Each row is a point. The last column is the point's height on a tilted bowl or saddle (a function of degree 2), plus a little noise. Count its main directions that bend up, bend down and stay straight.
In the rows, zero is written as 128.

Points (12 x 3):
[[110 166 109]
 [154 161 103]
 [111  78  91]
 [163 158  98]
 [132  90  99]
 [149 145 108]
 [151 190  89]
 [114 175 106]
 [149 137 109]
 [155 100  96]
 [151  52  58]
 [107  78  89]]
Directions: 0 up, 2 down, 0 straight

Points (25 x 5):
[[139 143 182  80 167]
 [ 94 167 111 141 151]
 [127 155  33 142 187]
 [ 69 109 164 185 168]
 [135  75 139 133 148]
 [137 142 109 120 141]
 [116 106 119  89 151]
 [157 176 153 141 151]
 [ 73 173  88 108 175]
 [163 104 184  93 170]
 [ 69 181 116 113 172]
 [142 163 143 148 144]
 [ 79 111 164  61 187]
 [140 146 105 111 143]
 [ 87 118 104  94 161]
 [111 138  59 160 168]
 [159 129 169 127 152]
 [120  28 140 131 169]
 [130  92  94 174 154]
 [ 97 127  85 111 157]
 [161 101 176 141 158]
 [111 119  82 133 152]
 [130 133 150 129 141]
 [192 120  69  84 181]
 [169 152 119  87 152]]
Directions: 4 up, 0 down, 0 straight

Points (48 x 7):
[[170 158 108 112 153 128 144]
 [127 119 111 177 111  73 111]
 [ 98 165 183 159 123 139 161]
 [132 114 134  59  79 106 124]
 [181 164 150  56  92 115 132]
 [ 64 114 168 142  94 135 174]
 [ 75 124  66 146  95 145 165]
 [117 133 132 156 150 120 136]
 [140 144  87  92 144 132 136]
 [159 123 131 125 154  86 124]
 [173 148  93 119 135 100 132]
 [122  74 137  67 208 100  84]
 [ 93 130  31 136 136 142 168]
 [128  96 132 174 112 100 127]
 [ 89 184 110 134 115 152 154]
 [113 119 175 106 144 142 135]
 [130 117 135  67 138 150 118]
 [ 70  76 154  98  95  95 169]
 [105 161 154 171  80 133 142]
 [192  72 157  80  96 202  90]
 [ 15 139 198 151 135 104 249]
 [115 177 163 120 132 115 148]
 [148  77 154 197 160 144 135]
 [161 196 182 160 156 137 156]
 [112 155 134  60 125 133 135]
 [217  88  65 138 123 120 169]
 [126 138 123 133  96  91 124]
 [122 128 151 149 227 112 103]
 [120  62 142  79 122  91 126]
 [140 147 112 145 122  67 107]
 [ 63 119 166 155 138 142 165]
 [ 99 129  75  79 159 122 132]
 [157 125 118 107 137 113 131]
 [ 45 157 141 133 107 132 193]
 [123 175  86 111  70 125 125]
 [143 120 103 130 112 117 129]
 [149 108 138 147 112 103 126]
 [ 97 142 113 131 108 153 143]
 [ 91 169 110 119 123 168 146]
 [167 131 159 223  89 156 125]
 [ 77  94 168 130 107 122 162]
 [135 210 135 113  67 125 122]
 [150 118  95 163 136 132 139]
 [190 111 150 123 114  71 122]
 [113 140 110  79 125 160 127]
 [175  17 147 166  89 126 114]
 [145 203 118 113 134 120 137]
 [115  94 110 130 109  84 127]]
Directions: 2 up, 2 down, 2 straight

Points (64 x 9):
[[174 150  57 148 158 113 133 156  96]
 [155 119 129 131 123 132 140 100 129]
 [122  91 136 168 137 149 177 137 102]
 [126 128 134 158 144 131 199  94  99]
 [132  66 127 145 139  94 149 101 127]
 [117 160 136 182 140 219 104 118 135]
 [105 147 121  71 159 125 150  80 111]
 [164 100 100 147  65 173  97 136  99]
 [ 46 139 211  69 107 128 121 168  45]
 [159  73 117 153 144 172 139 167  92]
 [125 125 163 125 138 129  79 135 119]
 [182  98 126 100 115  98 124 186 113]
 [151 135  77 187 117  80  70 142  98]
 [133 129 153 160 129  90 110 122 138]
 [120 123 128 133 121 145 188  97 111]
 [200  61 129 153 141 109  79 132  93]
 [136  30 113 168  75 171 145 127  57]
 [147 121 103  82  77 109 196 156  96]
 [101 182 146 129  71 122 120 156 109]
 [120 128 135 159 106 113 102 108 127]
 [142 127 139 130 139 111 137  59 112]
 [151  88  98 145  92 114 112  91 115]
 [105 116 153  70 103 115 119 203  85]
 [145 130 124  68 126 124  89  92 112]
 [119 164  70 135 149 176  92  99 148]
 [114 158 155 104 103 176 148 114 128]
 [159  93 190 140 102 106 190 106 107]
 [ 75  79 158 115 126 108 137 110 105]
 [146 101  86 139 142 143 186 109 105]
 [176 133  75 149 181 165 167 125  98]
 [210 114 166 179 133 169  72 163  53]
 [153 136 148 155 124 145 160 112 118]
 [113  96 118 131 149 155 191 140 103]
 [166  98 135 121  95  82 172  75 120]
 [142 131 120 136 120 148  76 182 108]
 [150 178 154 155 142  75  85 136 115]
 [201 131 101 122 195 229 185 152  81]
 [128 152 145 125 176 130 163  85 110]
 [ 54  85  58 206 192 146 149 130  37]
 [ 82 140 118 175 159  86 177 112 103]
 [141 112 168 147 162 116 119 185 107]
 [111 136 118 154  92 157  60 173 100]
 [115  76 126 108 138 130  87 164 106]
 [121  98 161 133 186  83  86  93 105]
 [132 105 120 163 162 124 148 180 106]
 [112  85 110 177 161 174 110 140 103]
 [130 107  97 164 140 144 123 124 123]
 [145 133 103  56 103 115  73 159  92]
 [ 79 177 140 123 119 117 169 132 107]
 [ 91 186  89 232  68 162 120 161  43]
 [106 133 131  93 134 109 160 148 123]
 [ 90 130 137 106 139 166 136 183 114]
 [ 95  99 161 186  58  96 101 159 107]
 [161 122 162 166  74  88 136 140 142]
 [167 192 134 150  98  84  24  83  47]
 [ 81  51 177 140 112 126  88 146  79]
 [156 115  49 124 113 111  51  62  64]
 [ 97  93 106  94 127 136 105 113 121]
 [105  77  97 153 109  96 126 127 123]
 [134  77 141 115 145  78  90 155 128]
 [100  68 134 111 130 143 168 136 102]
 [117 187 137 112 132 141 190 142 104]
 [158 101 150 154 126  50 188 102 159]
 [129 155 143 213 129 151 192 121  69]]
Directions: 1 up, 7 down, 0 straight

Points, 63 rows:
[[150 164 119 124 113 146 106 108 107]
 [ 97 168 116 109 155 181 156 134  97]
 [131 159  91  81 127 114 152 185 205]
 [124 125 125 124  69 108 125 111 143]
 [150 114 114 132 136 135 114 157 124]
 [170 135  82 135  62 137 157 125 161]
 [164  93 116 208 123 141  85 113 145]
 [107  87  96 130 128 116 149 202 212]
 [135 141 166 100 117 118 170 147 108]
 [160 115 114  96 112 124 110 137 129]
 [162  80 163 115 188 133 107 204 148]
 [134 158 151 115 134 133  42 158  72]
 [ 68 126 112  93 145 157 120  85 158]
 [148 188 118 142 151 153 151  72  69]
 [ 48 128 166 130 121 128 127 112 165]
 [172 159 166 149 167 131 113 192 129]
 [132 130 195  67 137 163 120 101 107]
 [142 124  78 119  68 145 101 121 137]
 [148 157 168 154 149 136 145 162 104]
 [170 171 169 191  73 141 131 115 136]
 [140  95 162 216 145 123 106  98 173]
 [163 129 162 118 115  51 105  60 134]
 [164 174  94 114 153 170 149 103 109]
 [ 49  96 134 141 140 139 142  78 147]
 [145 167 145 122 123 157 163  12 114]
 [ 29 128 144 155 129 146 123 187 206]
 [133 101 139 195 126  68 160 147 200]
 [134 132 210 154 139 114 117 180 153]
 [164  96  83 141  48 125 170 115 150]
 [ 96 162 115 150 139 118 106 159 130]
 [109 149 145 150  80 135  88  98 143]
 [160 114 122 108 110 141 167  94 119]
 [141 105 141  57 170  87 126  71 121]
 [110 143 146 126 121 151  88 112 116]
 [ 83 141 102 132 124 155 139 130 117]
 [107 111 139 106 126  97 121  79 143]
 [117 116 135 170 118 163 167 140  89]
 [126 159 105 158  91 178 125 152 108]
 [124 178 213 150 113 201  85 107 102]
 [159  97 152  89  97 162 175 119 115]
 [121 107  92  86 108  75 157  89 160]
 [155 164 117  72 152 129 141 135 116]
 [ 85 174 149  82 134  99 134 127 110]
 [101 102 138 169 121 125 150 104 114]
 [152 116 136 119  31  95 119 104 166]
 [195 213  73 124 141  56  94 159 157]
 [ 93 109 176 123 165  80 198 168 174]
 [172 118 195 151 112 129 125 183 151]
 [136 103 143 174 142  65 144 141 182]
 [115 117 178 109 164  99 129 134 118]
 [126 139 141 122 159 146 155 115  80]
 [ 62  87 116 191  72 160 108 131 131]
 [141 118 135 154 147 112 175 158 144]
 [ 52 125  96  92 134 142 107 134 175]
 [134 116 137 112 132 142 100 139 112]
 [137 145 135 123 149  88 144 132 115]
 [121 165  91   7 108 162 128 117 233]
 [162 167 111 113 158 150 158 111  96]
 [117  84 142 101 125 153 147  94 127]
 [118 134  82 140 153 142 159  84  94]
 [ 94 121 109 132 125 132 206 131 109]
 [174  72  78 134  89 183  92  90 127]
 [139 181 163 126 143 155 122 180  91]]
Directions: 3 up, 2 down, 3 straight

Points:
[[177 120 112 116 151 139  99 141 121]
 [118 146 102  89  91 154  62 108 119]
 [132 143 144  94 125 169  90 120 113]
 [195 122 153  62 180 124 148 185  87]
 [114  78 148 135 136 178 140  59  91]
 [ 90 127 182  83 110  96 141 103 134]
 [143 145  88 138  70 188 114 153 108]
 [148 158 182 124 127 141 139 129 151]
 [ 77 169  82 120 110 113 140 223 114]
 [111 222 106 151 135  77 103  95 219]
 [181 157 179  55 114 167 144 154 150]
 [103 188  89 191 102 140 128 112 151]
 [120 145  93 168 139  62  68  73 185]
 [ 63 133 109 123 129 148 122 108 135]
 [164 220 147  73 129 196 107 163 189]
 [184 149 135 177  94 124 147  47 118]
 [135 105 108 183 169  79 160 106 140]
 [169 114 116  69 175 145 187  93 113]
 [142 168  95 141 149 146 127 132 140]
 [164 139 108 125 161  59 130 128 150]
 [125  73 138 155 156 124 102 133 115]
 [ 72 113 118 189 154 169  89  59 107]
 [141  97 163 148 188 122 130 113  95]
 [192 142 199 137  93 112 166 223 128]
 [122 133 108 103  73 183 164 176 157]
 [117  49 151 140 125 130 131 188 100]
 [ 61 108 103 114 139 145 107 113 140]
 [166  95 185 140 183 157 101 166  78]
 [ 49 100 136 139 124  89 113  99 116]
 [126 141  26  97  56 229 149  70  43]
 [157 137 177  85 183 118 126 152  89]
 [ 96  86 162 117 104 129 162 149 130]
 [103 162 151 183 146 116 171 166 170]
 [ 98 137 159 126 175 101 158 128 126]
 [133 185  93 136 125 101  93 140 158]
 [125  87 125 101 134 182 158  61  98]
 [142 119 106 107 131 123 126  85 129]
 [159 110  91 161 151 175 153 135 142]
 [155 148 145 181 136 144 129 135 134]
 [162 149  99  98 104 153 122 184 132]
 [156 190 142 104 128  99 114 143 173]
 [159 146 145 145 105 128 131 125 134]
 [ 89  84 119 115 111 150  58 109 136]
 [178  93 120 100 121 130 158 148 156]
 [139 114 153  29  89 103 109 128 137]
 [126 211 112 137 122  74 166  78 226]
 [161  73 159 132 153 144 142 153 121]
 [111 170  91 137 166 122 190 144 173]
 [181 127 148  69 110  90 186 196 164]
 [111 154 120 149 104 100 128 193  99]
 [155  88 152 135 119  89 107 147 114]
 [101 120 170  57 106 115 121 125 121]
 [130 138  75 121 112 106  93 143 137]
 [158 146 135 146 189 123 100 168  90]
 [139 110 132 124 123 123 128 139 124]
 [110  97 108 101 133 134 126  74 125]
 [ 11 103 142  89 133 156 170 175 202]
 [104 115 115 104 143 138 123 125 128]
 [125 204 139  92  96 113 110 141 179]
 [129 142 110  94  70 122  99  90 112]
 [130 132 103 107 202 105 110 124  85]
 [ 67 163 154 107 236 176 122  67  44]
 [152 127 153 140  91  70 147 158 128]
 [133 129 141 140 144 158 116 110 114]]
Directions: 3 up, 2 down, 3 straight

Points (71 x 9):
[[113  69 153 116 155 148 176  95 152]
 [136  65 179 141 135 128 122 108 137]
 [157  83 171 145 186  95  87 190 172]
 [141 149 151  89  43 140 155 157 137]
 [148 197 191 179 115 152  20 148 225]
 [141 206 138 145 116 165 149 124 168]
 [102  93  54 111  85  55 107 162 170]
 [161 131 144 171 177 112 101 126 161]
 [155 101 158 162  88 142 176 107 141]
 [208 178 145  87 176 206 160 105 223]
 [ 98 105 123 117 140 117 159 196 140]
 [173 142 176  54 208 159 148 126 195]
 [143  98 147 157 117  76 109 211 151]
 [153  93 139 157 183 108 145  71 169]
 [100 158 237 176  97 159 160 120 169]
 [ 87  87 126  49  68 106  99 181 144]
 [129 172 174 143 129  91 147 189 155]
 [123 103 108 194 188 168 155 145 163]
 [ 98 136  66 162  94 166  81 130 153]
 [117 139 107 129 185 137 110 115 149]
 [144  93  82 115 160  86  90 167 160]
 [128 153  57  77 130  89 141 106 168]
 [105  96 138 130 120 158 104 135 129]
 [136  94 151 148  84 118 170 130 127]
 [161 130  77  71 120 142 151 100 161]
 [119 131 130 143  77 158 113  96 138]
 [128 147 129 120 170 110 118 154 147]
 [134 160 160 127 245 169 141 163 216]
 [148 113 112 146 133 139 122 110 137]
 [ 75 138 142 110  92 173 161 108 144]
 [148 100  47 193 169  93 128 136 177]
 [124 166 112 127 123 132 124 130 138]
 [143 162 184 103 142 146 208 120 174]
 [170 106 144 139  86 115 189  74 160]
 [157 131 187 143  79 122 132 120 136]
 [166 128 100 191  57 135  67 114 187]
 [172 136  94 171 121  88 186 196 172]
 [146 106 110 143 142  99 148 112 139]
 [ 59 118 112 149 100  94 179 109 132]
 [103 102 136 125 130  77 150 111 134]
 [173  91 111  88 186 123  83 101 172]
 [131  74 170 120  46  97 139 168 122]
 [137 117 145 103 105  83 124 133 129]
 [128  84 179 174 126 152 109 142 139]
 [120 108 145 147 162 158 132 131 138]
 [128 143 134 114 182 123  86 129 158]
 [117 127 157 164 127 144 120 152 130]
 [ 98 121 141 136 113 160 126 153 128]
 [112  85 106 162 122 157 174 112 144]
 [ 70  81 108 119 164 119  97 140 146]
 [169  64 126 125 137 118 131 118 133]
 [125  66  77 104 175 128 168  75 177]
 [121  89  94  85 162  95 148 161 147]
 [187 134 145 144 121  93 163 135 148]
 [166 139 144 116 186 125 138 126 162]
 [152 169 164 156 116  72 147 157 156]
 [121 178 127 139  97  88 118 108 144]
 [141 204 130 167 147  56 117 105 173]
 [151 218 116  99 144 167 118 149 191]
 [ 70 103  86 155 164 153 126 101 135]
 [ 63  47 131 119 125 157  87 164 157]
 [145 152 120 203 122 162 111  73 161]
 [142 122  73 182 128 125 139 136 150]
 [ 86  85 138  82 137  89 126 170 141]
 [ 76 138 101 162 155  94 109 131 124]
 [178 158 162 130 123 137  87  89 171]
 [110 148 132 128 133  52 134 145 145]
 [201 164 139 141 120 118  85 146 174]
 [125 198 122  72 106 110 113 130 166]
 [ 68  89 129  85 159 157 138  89 156]
 [178 102  99  95  74  64 128 176 142]]
Directions: 7 up, 1 down, 0 straight

Points (74 x 9):
[[ 44 138  69  71 173 149 108 168 140]
 [176 116  89 108  88 165 101 157 179]
 [110 150 135 129 155  65  89 166 137]
 [179 106 146  25  69  84  95 144 210]
 [ 79 118 134 165 129 101 169  86 139]
 [ 70 162 139 151 107 154  99 170 156]
 [ 88 143 159 163  74  84 118 155 139]
 [ 84 130  97  74 117 168  81  78 122]
 [ 73 139  88 154  99  86 135 169 152]
 [ 70 128 111 145  89  78 127 164 145]
 [ 47 100 109 167 151 116 155 107 127]
 [ 90 127 137  87 131 140  52 136 144]
 [150  91 146 104  36  32 109 110 166]
 [ 81 119 147  84 135 109 171 141 135]
 [158  99 106 144 138 109 105 108 126]
 [154 181  87 117 193 136 112 147 148]
 [153  98 130 133 135 117  76 136 139]
 [140  99 139  71 107 143 127 143 153]
 [173  15 174  92  89 109 142  99 207]
 [149  58 147 107 127 152  89 169 178]
 [174 163 171  60 158  93 116 183 190]
 [121 178 103 109 181 148 116 221 196]
 [121 148 125 125 190 111 164 155 131]
 [130 152  85 137 139 114 137  96 121]
 [112 129 109 102  88 124 179 161 162]
 [104 141 105 141 125 136 147 100 125]
 [149 133 107 126 152 186  87 132 159]
 [130 133 140 162  80 159 160 121 178]
 [102 144  96 158 133 146 104  71 132]
 [129 129 118  96 156 157 184 101 110]
 [165  70 146 133 177  88 114 119 134]
 [137 134 136 127 188 152 161 155 130]
 [168 118 105 108  99 110  42 158 159]
 [139 138 138  74  75 169 128 153 181]
 [122 123  93 134 128 160  84 160 159]
 [124  87 107 119 145 144 225 131 117]
 [173  74 145 127 110 197  96 136 190]
 [121  86 131 116 121  27 118 129 146]
 [ 81 132 167 121 147 151  97 237 203]
 [159  66 142 125 148  79 131 143 147]
 [ 97 117  98 113 168  72 174 108 119]
 [ 65 128 152 113 158  79 140  99 126]
 [ 77  95 143 140 185 104 105 163 140]
 [187 123  57 133 160  87 129 145 124]
 [125 172 153 151  83  91 122 133 143]
 [119 147 152  91 150 134 165 128 136]
 [116 103 152  66 181 136 156 133 120]
 [160 171 184 130 155 137 107  79 157]
 [118 152 117 155 136  94 101 113 121]
 [106 102 159 154  74  77 141 131 154]
 [131 114 120 139 157 145  77 130 140]
 [181  93  53 130 102 144 132  32 138]
 [119 200 153 156 176 148 142 121 170]
 [ 91 123 132 115 152 125 134  97 114]
 [100 114 207  66  96  97 169 103 180]
 [ 49 146 203 123  76 171 141 128 147]
 [118 155 149 140 170 156 123 173 157]
 [123 102 124 100 141  55 121 128 132]
 [151 119  79 156 133  79 181 134 148]
 [ 85 139 181 145 116 186 181 112 159]
 [178 138 142 144  80 169 120 157 201]
 [110 105  93 151 123 133 153 185 163]
 [151 137 119 111 138 159 113 176 163]
 [ 86 115 120 164 120 128 190 158 161]
 [169  93 148 141 122  94 105 146 148]
 [116  46 168 171 155  97 142  94 154]
 [138 102 175 124  79 163 166 166 197]
 [134 126 201  77 150 131  62 121 157]
 [130  95 147 146 113  53 116  96 131]
 [101 114  95  98 195 137 129  76 101]
 [137 224 104 121 120  95 140 215 221]
 [189 165 127 135 123 131  77 170 173]
 [166 144 105 174 123 111 120 118 147]
 [122 139 154  91 121  54 126  94 137]]
Directions: 5 up, 1 down, 2 straight

Points, 75 rows:
[[125 160  86  52 112  89  91 169 148]
 [125  90  78 146  40 108 142 166 114]
 [ 67 120 159 113 176 117  82 208 184]
 [106 105  75 155  83 116 135 110 119]
 [145  96  78 100  81  68 101  94 165]
 [199 199 113 154 196 134 118 175 182]
 [ 77 207 157 100 155 147  60  80  32]
 [154 115  92 156 121 123 134 175 142]
 [ 87  89  96 164 127 151 116 108 136]
 [109  58  93 159 152 117 130 103 146]
 [159 106 133 123 226  75  99 131 196]
 [113 125 122 153 183 173 138 108 157]
 [150 144 140 206  95 193 105 174 185]
 [ 81 140 148 173 158 158  98 127 129]
 [123 186 135 162 143 126 156  67  91]
 [109 194 131 143 122 159 127 115 118]
 [121  73 153 131 142 108 132 102 130]
 [ 96 137 122 155 178  97  96 141 126]
 [150  89  92  99 154 167 145 120 153]
 [146 108 136 157 109 130 192 174  93]
 [130 124 112 167 104 143 119 170 134]
 [129 200 171 146 139 191 112 104 137]
 [140 141 162 167 164 169  99 100 155]
 [168 172  55 108 171 159  61  39 113]
 [143 127 142  51 168  87 121 140 125]
 [143 155 184 144 160 152  95  90 138]
 [157 142 152 138  97  48 112 114 131]
 [121 156  89  96 138  80 191 122  95]
 [137 133 158 130 151  89 146 160 122]
 [150  97 132 116 126 161 116  75 163]
 [ 96 101 127 134 180 179 130 126 176]
 [ 66 117 129 147  71 129 121 164 107]
 [155 110 149 117 112  70 160  88 130]
 [172 149 106 153 102 120 150 142 146]
 [168 111  90 110  71 144  77 147 128]
 [ 76 121 124 163 140  72 105 122  80]
 [136 123 142 112 179 122 130 108 132]
 [162 109 123 104  96 183 119 157 125]
 [120 143  70 160  90 113  93 126 121]
 [128 185  54 188 190 156  33 178 195]
 [144 131  94 128 167 153 159 181 140]
 [187 190 153 171 136  80 151 211 207]
 [102 125  98 101 200 163 155 137 139]
 [120 151 127 120  71 112 111 108 118]
 [156 179 124 194 141 141  97 147 157]
 [108 135 161 157 168 131 147 153 135]
 [119 137 114 107 138 169 146 171 137]
 [114 151 161 130  71  69 116 136 111]
 [131 109  67 180 163 140 101 206 212]
 [147  79 165 152 132 134 160 165 102]
 [177 147 150 133 139  94 166  59 145]
 [135 112 159 188 136  94 129 119 105]
 [168 127 174 114 164 171 164 194 115]
 [190 183 138 104 221 144 147 146  97]
 [165  95 179  88  71 130  93  33 192]
 [ 48 177  54  65 136 141 121 107 139]
 [122 116 124 117 115 143 166 136 120]
 [132  85 122 174 152 148 125 150 148]
 [108 136 194 191 157 210 142 145 222]
 [118 144 174 110 130  82 107 111 121]
 [160 145 146 110 130 114 154 126 119]
 [167 134 132 107 164 110 112 127 131]
 [156 166 141 101 137 163 163 148 113]
 [113 125 107 138 135  24 110 117 119]
 [126 111 125 146 108 143 143  63 141]
 [183 147  99 119 127 151 113 177 144]
 [100 122 178 138  95 125  63 137  75]
 [ 84 128 173 216 123  96 171 106  45]
 [139  77 120 129 125 160 106  96 160]
 [164 149 169 159 138  97  37 102  99]
 [158 120 149 152 136 101 132 106 130]
 [151 134 146 115 166  81 120  92 136]
 [ 50 138 136  87 116 160 130 143 158]
 [170 112 159  77 160 146 156  91 130]
 [126 121 113 183  76  98 113 122  82]]
Directions: 5 up, 3 down, 0 straight
